Rows are points. To make a cloud, some directions were put in groups of two or more. Within a group, all points are equally far from the middle, so they leave a hole (a ring in 2 directions, a hollow ball in 3). The other directions are filled evenly. Then the cloud was stretched, turned, moved and blurred a little. How many holes are there, and how many directions does each take, smallest first?
In the rows, 128 means zero.

Cloud (13 x 2):
| 189 | 125 |
|  90 | 122 |
| 192 | 175 |
| 195 | 154 |
|  87 | 180 |
|  97 | 114 |
|  91 | 120 |
|  87 | 180 |
| 105 | 203 |
|  84 | 136 |
|  84 | 136 |
| 130 |  95 |
| 191 | 131 |
Holes: 1 (2)

Cloud, 29 rows:
|  77 | 143 | 188 | 128 |
| 151 | 197 | 144 |  66 |
|  76 | 136 | 110 |  47 |
| 136 |  77 | 174 | 121 |
| 163 | 148 | 122 | 191 |
| 111 | 175 | 213 |  93 |
| 147 |  86 | 119 | 147 |
|  61 | 112 | 103 | 143 |
| 185 | 166 | 203 | 114 |
|  70 | 117 | 146 | 140 |
| 141 |  70 | 203 | 150 |
|  83 | 141 | 164 |  71 |
| 192 | 126 | 168 | 127 |
| 119 |  80 | 174 | 127 |
|  76 | 117 | 149 | 115 |
|  64 | 137 | 110 | 101 |
| 198 | 129 | 156 |  64 |
| 177 | 127 | 103 | 109 |
|  81 | 123 | 163 |  92 |
| 158 | 173 | 178 | 150 |
| 130 | 179 | 213 | 141 |
| 179 | 154 | 143 | 128 |
| 151 |  74 | 173 | 163 |
| 100 | 164 | 213 |  95 |
| 152 |  79 | 209 |  90 |
| 182 | 145 | 123 | 112 |
| 146 | 178 | 183 | 152 |
|  84 | 105 | 192 | 140 |
|  90 | 190 | 108 |  95 |
Holes: 1 (2)

Cloud (52 x 6):
| 126 | 142 |  97 | 104 | 138 |  41 |
| 123 | 192 | 121 | 175 |  63 |  68 |
| 144 |  92 | 123 | 195 | 179 |  97 |
| 190 | 105 | 117 | 213 |  95 | 102 |
| 192 |  74 | 146 | 172 | 124 |  93 |
| 117 | 184 | 135 | 182 | 117 |  39 |
| 151 |  88 |  83 |  98 | 170 | 135 |
| 139 |  96 |  91 | 197 |  70 |  67 |
| 209 |  98 | 141 | 176 | 150 | 118 |
| 129 | 172 |  79 | 199 | 158 | 160 |
| 142 | 121 |  42 | 125 | 143 | 163 |
| 133 | 168 |  88 | 108 |  93 | 184 |
| 136 | 208 | 100 | 180 | 155 | 106 |
| 183 | 107 |  71 | 103 | 164 | 122 |
| 152 |  75 | 117 | 130 | 120 | 197 |
| 147 | 133 | 156 | 162 |  99 | 201 |
| 155 | 104 |  75 | 182 |  75 |  60 |
| 198 | 116 |  88 | 103 | 170 | 144 |
| 103 | 174 | 113 |  93 |  99 | 168 |
| 172 |  97 |  61 | 127 |  57 | 102 |
| 145 | 127 |  40 | 135 | 150 | 151 |
| 229 | 110 | 125 | 118 | 137 | 127 |
| 211 | 145 | 156 | 143 | 157 | 140 |
| 136 | 119 |  53 | 174 | 163 |  93 |
| 129 | 173 |  60 | 133 | 120 | 180 |
| 216 | 136 | 150 | 141 | 159 | 141 |
|  98 | 133 |  78 | 114 | 160 |  71 |
| 164 | 160 | 162 | 153 | 182 | 162 |
|  89 |  84 | 125 |  91 | 107 | 138 |
| 219 | 109 | 132 | 123 |  79 | 151 |
| 105 | 197 |  80 | 125 | 136 | 157 |
| 104 | 140 | 186 | 179 |  76 |  96 |
|  99 |  84 | 128 | 185 | 181 | 122 |
|  81 | 180 | 100 | 131 |  61 | 118 |
| 113 | 134 | 142 | 191 | 143 |  37 |
| 187 | 119 |  79 | 102 | 169 | 153 |
|  74 |  90 | 144 | 192 |  86 | 109 |
| 138 | 115 |  46 | 169 |  67 | 147 |
| 102 |  90 | 132 | 188 | 183 | 108 |
|  98 | 100 |  71 | 201 | 148 | 140 |
| 146 | 153 |  75 | 105 | 130 | 193 |
| 116 |  76 | 130 | 176 | 183 | 137 |
| 142 | 102 | 119 | 191 | 171 | 186 |
| 145 | 169 | 150 |  84 | 148 |  81 |
|  62 | 121 | 176 | 152 | 149 | 141 |
| 177 | 200 |  95 | 177 | 112 |  88 |
| 157 |  84 | 148 | 178 | 163 |  76 |
|  70 |  96 | 173 | 139 | 119 | 140 |
| 147 | 181 | 160 | 199 |  84 |  92 |
|  82 | 101 |  64 | 110 | 123 | 122 |
| 116 | 174 | 151 | 193 |  78 |  58 |
| 149 |  82 | 133 | 175 | 187 | 124 |
Holes: 3 (2, 2, 2)

Cloud, 82 rows:
| 118 | 163 |  79 | 114 | 149 |  49 | 112 |  98 |
|  98 |  82 | 135 | 172 |  54 |  52 | 126 | 167 |
| 137 | 156 | 113 |  59 |  41 |  87 | 107 |  69 |
| 186 |  80 | 171 | 114 | 122 | 130 | 160 | 175 |
| 183 |  87 |  94 | 135 |  95 | 122 | 183 |  28 |
| 163 | 100 |  49 | 114 |  67 |  96 | 152 |  46 |
| 142 |  68 |  97 | 198 |  57 |  82 | 132 | 162 |
| 165 | 183 | 119 | 106 |  43 |  34 | 127 |  62 |
| 192 | 115 | 111 | 163 |  96 |  57 |  59 | 172 |
| 184 | 133 | 188 | 126 |  79 | 166 | 111 |  81 |
| 152 | 220 | 142 | 141 | 108 | 114 |  95 | 134 |
| 115 | 132 | 114 | 136 | 169 |  60 |  91 |  89 |
| 161 |  94 | 166 |  92 |  95 | 126 |  55 | 142 |
| 149 | 146 |  56 |  76 |  96 |  76 | 108 |  41 |
| 204 | 140 | 112 |  65 |  95 |  68 | 153 | 138 |
|  76 | 117 |  69 |  71 |  74 | 105 | 135 | 123 |
| 136 | 157 |  98 | 109 |  32 |  58 |  92 | 178 |
| 173 | 158 |  92 | 169 |  65 |  83 | 172 | 174 |
| 141 | 102 | 141 | 210 |  94 | 112 | 162 |  95 |
| 109 | 174 | 124 | 110 |  28 | 124 |  99 | 133 |
| 153 |  92 | 125 | 140 | 175 | 151 |  90 | 161 |
| 120 | 192 | 164 |  61 | 117 | 136 | 107 |  68 |
| 206 | 108 | 151 |  79 |  98 |  77 |  84 | 108 |
|  79 | 166 | 143 | 183 | 120 | 143 | 125 | 118 |
| 144 | 161 | 107 |  57 | 154 |  94 | 120 | 177 |
| 194 | 141 | 100 | 157 | 146 | 154 | 108 | 125 |
| 226 | 190 | 164 | 133 |  91 |  99 | 153 |  88 |
| 169 | 141 | 138 | 173 |  36 | 152 | 131 | 106 |
| 173 | 110 | 200 | 155 |  93 | 124 | 162 | 120 |
| 133 | 164 | 213 | 103 | 135 |  93 | 102 |  80 |
| 200 | 144 | 212 | 137 | 116 | 103 | 104 |  59 |
| 114 |  92 | 160 | 138 |  58 |  40 | 143 | 118 |
| 113 | 194 |  86 | 137 | 125 | 126 |  74 | 119 |
| 136 |  94 | 185 | 110 | 144 | 148 | 151 | 173 |
| 179 | 103 | 187 | 154 |  69 | 110 | 177 |  81 |
| 151 |  71 | 149 | 111 |  62 | 147 | 158 |  54 |
| 124 |  87 | 131 | 160 | 152 | 156 | 155 | 108 |
| 182 | 135 | 126 |  78 | 113 | 162 |  82 |  66 |
| 124 |  75 | 100 | 125 | 129 | 122 |  51 | 110 |
|  90 | 141 |  57 | 104 |  79 | 158 | 129 | 100 |
| 105 | 122 | 135 | 147 | 179 | 151 | 116 | 131 |
| 174 |  63 |  79 | 146 | 116 |  68 | 147 | 101 |
| 157 | 141 | 113 |  90 |  79 | 181 | 167 |  90 |
|  58 | 122 | 124 |  79 | 102 | 160 | 113 | 152 |
| 193 | 130 | 187 | 142 | 113 |  71 |  77 | 117 |
| 185 | 145 | 135 | 115 |  53 | 118 | 185 | 173 |
| 178 | 135 | 117 |  90 | 102 | 173 | 168 | 168 |
|  89 | 139 | 155 |  81 | 152 | 152 | 104 | 111 |
| 112 | 125 | 150 | 106 | 186 | 139 | 126 | 144 |
| 141 |  62 |  47 | 157 |  66 | 100 |  97 | 142 |
| 130 | 182 | 157 |  82 | 109 | 163 | 167 | 127 |
| 149 | 214 | 117 | 139 |  91 | 106 |  72 |  99 |
|  72 | 112 | 138 |  94 |  90 | 134 | 177 |  60 |
|  85 | 152 |  73 | 166 |  67 |  90 | 163 | 118 |
| 172 | 131 |  77 |  68 |  99 |  74 | 173 | 133 |
| 158 | 135 | 126 |  87 |  26 | 126 |  91 |  83 |
| 157 |  87 | 100 | 171 | 112 |  36 |  88 | 103 |
|  93 | 134 | 201 | 128 |  78 | 142 | 146 |  65 |
| 201 | 184 | 142 |  62 |  97 |  75 | 112 |  70 |
| 180 | 148 | 134 | 166 |  31 | 131 | 167 |  99 |
|  75 | 171 | 124 | 173 | 113 | 146 | 137 |  49 |
| 161 | 155 | 136 |  89 |  79 | 176 | 159 | 161 |
| 170 |  96 | 127 |  95 | 134 | 159 |  69 | 140 |
| 118 | 180 | 100 | 140 | 130 |  35 | 104 |  83 |
| 131 |  88 | 113 | 197 |  94 | 146 | 141 |  70 |
| 149 |  88 | 124 | 141 | 155 | 175 | 103 | 140 |
| 155 | 125 | 136 | 149 |  17 | 140 |  99 | 104 |
| 215 | 205 | 148 | 143 |  97 |  86 | 147 |  97 |
| 130 | 139 | 119 | 115 | 176 |  62 | 162 |  51 |
| 210 | 125 | 165 | 172 | 104 |  47 | 132 |  89 |
|  87 | 134 | 101 |  50 | 104 |  90 |  87 | 153 |
| 117 |  83 | 129 | 173 |  49 |  95 |  61 | 155 |
|  62 | 114 | 106 |  94 | 108 | 113 | 100 |  39 |
| 119 | 177 | 131 | 135 |  26 | 126 | 160 |  95 |
| 147 | 226 | 159 | 124 | 100 | 113 |  95 |  95 |
| 101 |  87 | 121 | 164 | 142 | 147 | 164 | 122 |
| 113 | 162 |  89 | 141 | 137 | 136 | 188 | 123 |
| 122 | 139 | 175 | 142 |  95 |  43 |  70 |  68 |
| 111 |  91 | 132 |  93 | 152 | 112 |  65 | 104 |
|  95 | 116 | 165 | 132 |  49 |  57 | 160 |  66 |
| 191 | 100 | 111 | 107 | 160 | 136 |  82 | 151 |
| 122 |  93 | 115 | 186 | 130 |  81 | 176 |  94 |
Holes: 3 (2, 2, 3)
